Every row gives one point. Each copy is the shape, with its points in the same order, turned, moved and blurred by noise. Is it also mirrored, or only turned?

Shape:
-16  -24  42
18  -20  28
37  15  -4
-25  31  6
-3  22  -39
27  55  2
-10  -34  41
Copy 1, 7 rows:
-3  -52  29
-1  -39  -5
11  10  -21
16  11  44
-13  40  16
43  29  -2
-10  -57  21
Copy 1 is: only turned
Copy 2 (7 x 3):
36  -2  18
22  -16  -15
-25  0  -41
-24  29  17
-60  -4  0
-38  37  -41
37  -14  15
Copy 2 is: only turned
Copy 3:
-26  -21  -32
-12  -42  -4
3  -29  43
-11  29  17
31  31  38
-17  5  65
-20  -35  -35
Copy 3 is: only turned

Shape, 7 rows:
5  65  20  13
-13  0  6  -43
-24  5  0  33
-49  46  18  24
12  -9  21  24
-21  9  12  -42
-21  0  -33  36
Copy 1, 7 rows:
-31  -12  35  -36
-19  -56  -31  15
-7  21  -25  -8
-31  5  -23  -48
-10  13  11  25
-24  -53  -21  5
24  23  -23  -10
Copy 1 is: only turned
Copy 2:
-60  -15  16  -52
18  -27  -6  -19
-34  6  -42  -2
-51  -30  -48  -46
-14  33  -6  -14
13  -40  -14  -33
-40  -6  -39  28
Copy 2 is: mirrored

Shape:
29  -5  -37  17  32  -29  -41  21
32  -9  -12  -13  2  29  33  17
26  -21  16  -29  -18  -38  -33  15
-21  -27  4  14  39  -17  2  -6
-46  29  8  -24  27  21  31  -22
-15  -10  29  -17  32  10  12  19
-49  -13  -50  32  30  -40  22  -41
36  16  14  3  2  -39  -38  -37
23  3  16  44  4  33  -51  37
-17  -20  28  4  34  -35  33  28
-33  38  26  46  17  16  -20  31
Copy 1, 11 rows:
7  10  -22  -53  50  -46  34  28
-25  -29  -2  -51  -2  7  -21  0
-32  21  -64  -12  7  -40  27  4
-28  24  19  -8  46  -19  30  -3
7  17  32  3  12  49  11  -26
-27  36  6  -33  17  11  0  -15
10  -23  63  19  47  -26  60  -8
7  4  -56  8  48  -35  4  -2
10  53  -2  -48  4  -52  -40  30
-46  22  17  -36  29  -22  32  -47
42  71  23  -39  16  -22  -12  -22
Copy 1 is: only turned
Copy 2 (11 x 8):
33  10  -19  -27  -39  -29  -28  -27
12  10  13  2  17  -42  26  26
-43  -20  -11  1  -26  -39  -4  -33
25  -22  -40  12  -1  14  0  -9
-2  -9  -20  -4  67  32  -16  19
9  -33  -5  25  22  -4  -17  11
41  11  -78  -15  28  37  19  -34
-43  34  -35  -11  -32  -3  -17  -9
20  1  47  -11  -58  11  -4  6
17  -23  -23  57  16  -4  -8  -24
28  3  37  10  -4  53  -33  -8
Copy 2 is: mirrored
